Each wall is flat, endless, passes through zero and stands at right angles to its row. A trip goes straight from one point to another. List the walls that it crosses, first one first.

Walls:
(1): [14  0]
(2): [-16  -6]
Trips:
[19 10] to [43 32] -> none
[-22  31] to [-10  70] -> 2
[-62  54] to [ 20 -11] -> 2, 1
[ 11 -40] to [-11   6] -> 1
[ -5 -30] to [10 49] -> 1, 2
[-7 57] to [-79 -51] -> 2

Walls:
(1): [  6  -2 -13  -3 -58  28  17 -10 -31 -26  17]
(2): [  5  35  54 -11 -24  37 -18 -21  15  -1  48]
(3): [-47 -49  35   0  -1  38  18 -44  27  36 -18]
(4): [  0 -28 -33 -35  34  49  -3 -20 -24  -2   1]
Trips:
[ -4 -13  -1 -10   2  -2  35  32 -29   0  26] to [ 42  21 -12  30 -20 -34 -12  42   7 -33  42] -> 4, 2
[ 17  23  28 -31  38 -65 -28  15   3  11  29] to [  6  19 -12 -23   0 -19   0  27 -51  21  63] -> 1, 4
[-46  27  -1  20  16  11  29  28  -4  30  11] to [-34 -44 -55 -61 -23 -24 -25  44  -1  10  32] -> 4, 3, 1
[-19  -2  16 -24 -23  27 -28  11   3  45  10] to [-20 -35 -14 -23  -8 -24   9   9  28  17 -60] -> 1, 2, 4
[-13  45   7 -29 -25 -39  -2  -5 -24 -28  18] to [-12  22  39   5   7   0 -17  26 -11   3  -7] -> 1
[ 30  15  25 -22 -11  -4  -1  34  22  30   9] to [ 20 -16 -27   4   3   0  42 -40  20 -15   5] -> 1, 3, 4, 2
[ 11 -23 -29 -15  34 -29  29  26 -49  28  26] to [  2  11 -36  95 -21   8  -8 -15 -25   2   7] -> 1, 4
[ -3   2   0 -10  23   0  37 -47 -12  45 -11] to [43 28 50 -1 -2  6 57 18 46 -9 15] -> 2, 4, 3
[ 58   8   5  -2 -14 -14  23  19  55 -14  43] to [ 10  33 -43 -44 -13   1  52 -14 -64 -12  -1] -> 4, 2
[ 16  17  14  -4 -22 -25  20  54  10 -35  16] to [ 15  -2 -53   5 -14  14 -12 -58  16  11   2] -> 4, 2, 3
[-59 -56  14  -4   9  52   4   0 -29  21  -5] to [-19 -36 -38   1   4  40 -20   6  15   6   1] -> none

Walls:
(1): [-95 -13 -58 -14  58 -36 -33 -71 -13  21  12  53  35  17 -17  -5  30  18
  -6 -42 -14   1  -9 -35]
(2): [-24  28  -4  28 -16 -10 -35  -9  17  29 -35  -5  15  16 -35   1 -23   8
 -16   1  31 -55   4  17]
(3): [  2  34  28   9   5 -30  35  12   4  12 -33   3 -16  29  10   4  12 -32
 -27  11 -18  61 -15  17]
(4): [-14  11  18  30  -6  -6 -69   0 -51 -27 -32 -23  35  12 -39  32 -22 -48
 -21  12  -1  32 -52 -19]
Trips:
[ 15  13  41  32  16  11 -25  -8  51   3 -13  47 -29   7   5  48  10  61
   8  19  23   5 -28 -14] to [ 45 -13 -28 -26 -19  30  24   7   6  -6  18 -18  16 -24  -2   8 -10  30
  -8 -18  -7  42   9 -49] -> 3, 2
[ 17   7   3 -18  -5  -5 -13  45  29   5  19   5 -29  -7  26  39  12  63
 -12 -35  13  -8 -10   3] to [-19  -6   2 -15  -4   6   3  35  -1  48 -55  19 -35 -31 -18   2 -52  24
  18 -30  15   6  77  -1] -> 2
[ 24   5  27 -37   8 -23  -4   5  12 -40   2  17   9 -25   8  15 -11  19
   6  22 -47  31  12  20] to [ 15 -22  -1  22  16  13 -58 -14  30   6  31 -37 -25  44   9   3 -29   0
   6 -22 -38  -4 -41  52] -> 4, 3, 2
[ 31  -4 -20  52 -46  28   5  27  54  -4  -4 -44   9   7 -47  26  -8  -1
 -14 -16 -25  16 -33  55] to [-12 -13  30 -22  14  42 -24 -43 -15   8  28 -21 -48 -12  -7   7 -15  25
 -10  17   7  10 -50 -48] -> 3, 2, 1
[ -1  -2  12  62 -11 -11  12  -7 -25 -18   0  56 -16  -3  -2  38 -66 -34
 -21  73 -31 -15  -7  15] to [-12  47  15  76  23  15  73  29  10  26 -47  -7  16  10 -14  25 -35   2
 -12  41 -24  32  35  -2] -> none
[-20   3   6  17 -23 -26   7  40 -15 -12 -32  22  19 -18  17   2   3  -6
   8  27  -4  71 -25 -33] to [-21 -60   7 -29  10 -26  23  26  27 -10  32 -25 -39   0 -24 -20 -18  32
 -13  31  14 -42  25   7] -> 4, 3, 2
[-19 -21   3  40 -62  -8  26   6   5 -15   2  22  -6   3 -29  34   1   0
 -40  -2  61 -43 -21 -38] to [-30  17  -4  26  17 -18 -34  27  -8  22 -29   0  38  32   9 -41   9   8
  25 -48   0 -24 -30 -61] -> 1
[ -3 -23   9  24 -40  12  51  31 -10  28 -27  10  34  41 -36  34 -16  21
 -30  39 -20 -19  29 -23] to [-16  -9 -62 -18  51 -30   9 -16 -48 -20 -52 -21 -18 -19  33 -28 -64 -20
  37  14  -4 -43  23  11] -> 3, 4, 1
[ 11 -15   4 -36  17  -4  41  -3  20 -19 -12 -21 -13 -41 -15  30  18 -22
  34 -22  46  -7  -9 -38] to [ -3  39  15  15 -19 -27  -8  39  30  -7 -49  17 -68 -15   6 -23 -39   3
 -33 -74 -28 -14  -8  -7] -> 3, 2

Walls:
(1): [  1  14  29 -61  13   3 -22  64  25  36  35  48 -16 -19 -14 -12  11  49
  28 -15  47  57  46  20 -34  60  17  15  38 -25 -39   6  -5 -20   2  23
 -18   0  13 -20   1 -19   5  24  14   1  43  31]
(2): [ 38   7  18 -34  -6  41 -12  33  63  15  -3 -22  -8 -36 -81  17  31 -18
  37  -6  17 -30 -50 -49  14   1 -11  27   8  -1 -13 -17  11  15 -33 -28
 -15  23  40 -31 -13  24  -7  15  34 -11 -35 -14]
(3): [ 39  -1 -25  17  50  29  12  41  14 -19  26 -18  55 -31  51 -44 -14 -23
  -1  27   5   2 -14  22  -8  50 -21 -83  -1   2 -85 -53 -42  46  10   0
  -5  -8 -26   3  19 -25 -13 -12  51 -10  -5  11]
(4): [-59   4  35   2  10 -87  13  27 -53 -14 -14 -24 -30 -36   7   1  11  21
  23 -21 -12  69 -12 -14 -21  19 -20  -6  13  38  35  24  -1  19  31 -26
 -75 -20  73 -66 -55  75  21   6 -18 -21  -2 -29]
(5): [-28  26  44 -20 -26  21  17  11 -27   7   0  -7 -43   1 -34 -32  13  53
  47   4 -48 -36   5  -4 -43 -37  11  24  29   8   4  23 -19  33 -16  25
  16  11 -30  47 -16  31 -27 -24 -29  22  25  28]
Trips:
[ 22  31 -45  32   1  48  46  18   0 -32  22  14  17  -4 -44   2 -24  65
  35 -35  13 -15 -15 -11  19   4  -3  20  34  17  72   4  28 -10 -45  10
 -35 -58  38  12  10 -41  28   2 -32  27 -37  -2] to [-28  -6 -12 -48 -22 -78  23  32  38  10 -48  19   8  -2  42 -16 -14  22
  14 -20   6  13 -13  41   8  34  24 -13 -51  34 -57   3 -35 -34   0 -12
  23   8  23 -15  21  -9 -27  14  27  38  60  20] -> 1, 4, 5, 2, 3
[-22  12 -24   2 -49 -16 -19  21 -53  28 -45  14 -36  47 -42   2   0  35
 -37  22 -10 -33 -12  17   6  59 -16  38  16 -38  -5  43 -36  25 -39 -16
  25   0 -31   1 -24   2   9 -58 -18  32 -15  13] to [ 16 -54 -22   0  45   1  42  10 -15  57 -72 -15  25  43 -31  35  26  63
 -25 -17 -17 -60  56 -29  59  35   2  31  -5  80 -11  -3  -3  -9  38 -48
 -15 -31  14  30  -7  25 -71  26 -65   4  23  -7] -> 4
[-27 -25  46  -4   4 -87 -11 -48  55 -25 -11 -35  -1   6 -12  28 -35  18
  36 -54  27  12  -8  18  28  51  26  23   4  28 -27  24  -7  25   1 -17
  36  10  16  12 -48  15 -14  20 -28 -18  46 -35] to [ -9 -14  15 -34  32 -27 -33 -10 -16   6 -32  65  15   3 -68  -3  32  76
 -52 -12  25 -20 -18   8 -15  11  50 -42  -7  14  -4   0  -1 -33 -24 -40
 -31  14 -10  22 -29  -3  43  32   0  12   6  52] -> 5

Walls:
(1): [  4  -1  36  14  -2 -18  20  45  -4  13   9 -30  50   0  28  20 -48  -3
 -20  33 -37  39   4 -30 -45 -63  52   5 -32 -55  15  39  12  64 -12   6
  22  41   6 -14  17  14 -25  15  -2 -70  -4 -14]
(2): [ 41  -2 -14 -43  -3 -64  36 -46  17 -47 -52 -78  22  15   2  31 -75  28
  22  -4 -10   7  40  21  44 -26  38   0  25  -7 -71 -26  49  37  46   2
  27   2  56  17 -42 -52  -5  76 -17  -4  21  -7]
(3): [  3 -66 -22  10  -9 -36  25  30  14  10 -11 -12 -13 -37 -55 -18 -12 -18
  23   2 -27  -4 -12  15  16   9  24  49  17  45 -41  -1 -12  12  24   6
 -31 -17  27 -16 -35 -36  -2 -58 -32  -6 -12 -21]
(4): [ 14  52 -35 -56   7   3  49 -43  37 -49 -28  48   6 -20  -3  36 -27 -11
 -59   8 -53  -7  -4  67  -6 -20  12   6 -26 -21  -1 -45 -22  -3 -40 -25
  18   3 -15  -4   4  30 -28  53  22  21  11 -13]
(5): [  4  21  21 -15 -18   8  21  -5  39  62  54  12  61   7 -38   5  32 -14
   5   7  21 -11 -31  70  15  21  85   9  -2 -17 -60  -5  47  33  -8  10
  -3   2 -30 -38  -9  42 -17  12 -38 -19   7 -20]
(6): [ 18  15 -48 -10  -5  -9   0  18  47  10   8  -5  -9 -48 -35  74  31  40
   3 -33 -35  10  -5   8  16  14 -32  17  11 -49  20  29  41  -3 -45 -35
  24  -6  10  40  -8   0   9  -2 -29 -19  23 -14]
(7): [ -1  34   2  37 -39  18  12  17  -9  21  15 -17  14  -3   3 -23 -24  17
   3  20 -40  30 -33  23  32 -22 -15  11 -15   4 -12  45  27  44  26   1
  -9  15  -4 -15 -36   1   0 -16 -63  61  48  -4]
(8): [ 34  52 -68  11  -7  14   0  27 -19 -47 -12  14   8  18 -33  34  16 -28
  60  26  -9 -19  26  26  32 -39  -9 -21  15  14 -20   4  -1 -12  28   6
 -45  25 -16 -33 -24  -2 -16 -52 -22  47 -18 -15]
(9): [ 25 -14  36  51 -24  24   5  21 -45  22  -3 -26  30 -68 -18  35  -6  -1
  -6  13 -22  20 -74 -12 -27  11 -42 -39 -17   1   2 -10  27  19 -29 -47
 -10   4  -2   4   8 -20 -12  25  23 -51  -4  71]
Trips:
[ -3  20  11 -11 -45  34 -17   8  11  -9 -18  28 -17  32  18  28 -31 -63
  17  10 -21  38   5  39 -13   1 -55  13  56  48 -45  24 -50  -8 -21 -36
 -31  15 -20  43  -2 -22   1 -19 -36  55  36  -8] to [-16 -36 -29  15 -48 -29   5  -3  13  29  -3 -22  -3 -45   4 -38 -49  27
  65 -19  24  -9  40  -5  29 -26  23 -25 -37 -32  15 -21   5  -6   8  30
 -15  -6  -9  13  -2   8 -36  -9   7  32 -40  14] -> 2, 4, 1
[-34  35   6 -21  -3  25  49 -13 -14 -36 -26  -7   6  68 -12  -9  49  28
 -20 -13 -21 -17 -21   2 -63   1  41  16 -15 -14 -17 -73 -11   6  12 -11
 -31  47   1   3  -9  60  39 -15 -12   5  53 -36] to [-20  37  14  14  30  17  -7 -58   0 -31  35  23  32  46  -6 -37  10  25
  -5 -24 -12 -37  34 -53   8  13 -39   5  32  -4 -41  16 -31 -21  30  36
  22  16 -57 -10   9  21 -19  -4   8  10 -27  19] -> 1, 7, 5, 4
[ 32 -34 -13 -23 -12 -31  29  37 -26  15 -22 -14  10 -51 -15  -4 -19  56
  -7  30  -7  11  54  40 -49   5   6   7  13  -8 -52   2 -10   3  -2  -1
 -48  23 -50  -9 -64   5   5  -5 -30 -36   5  -9] to [  6 -49  -4  14  30  -7  16  73 -21   3  23   0  -3  23 -13 -10 -39  14
 -36  10 -12 -26  -3 -27  11 -19 -34  39  -8 -15 -12  13 -15  16  16  51
 -10  -5  14 -30  15   3  27  -1  20  -8   1  -5] -> 4, 6, 5, 8, 9, 2
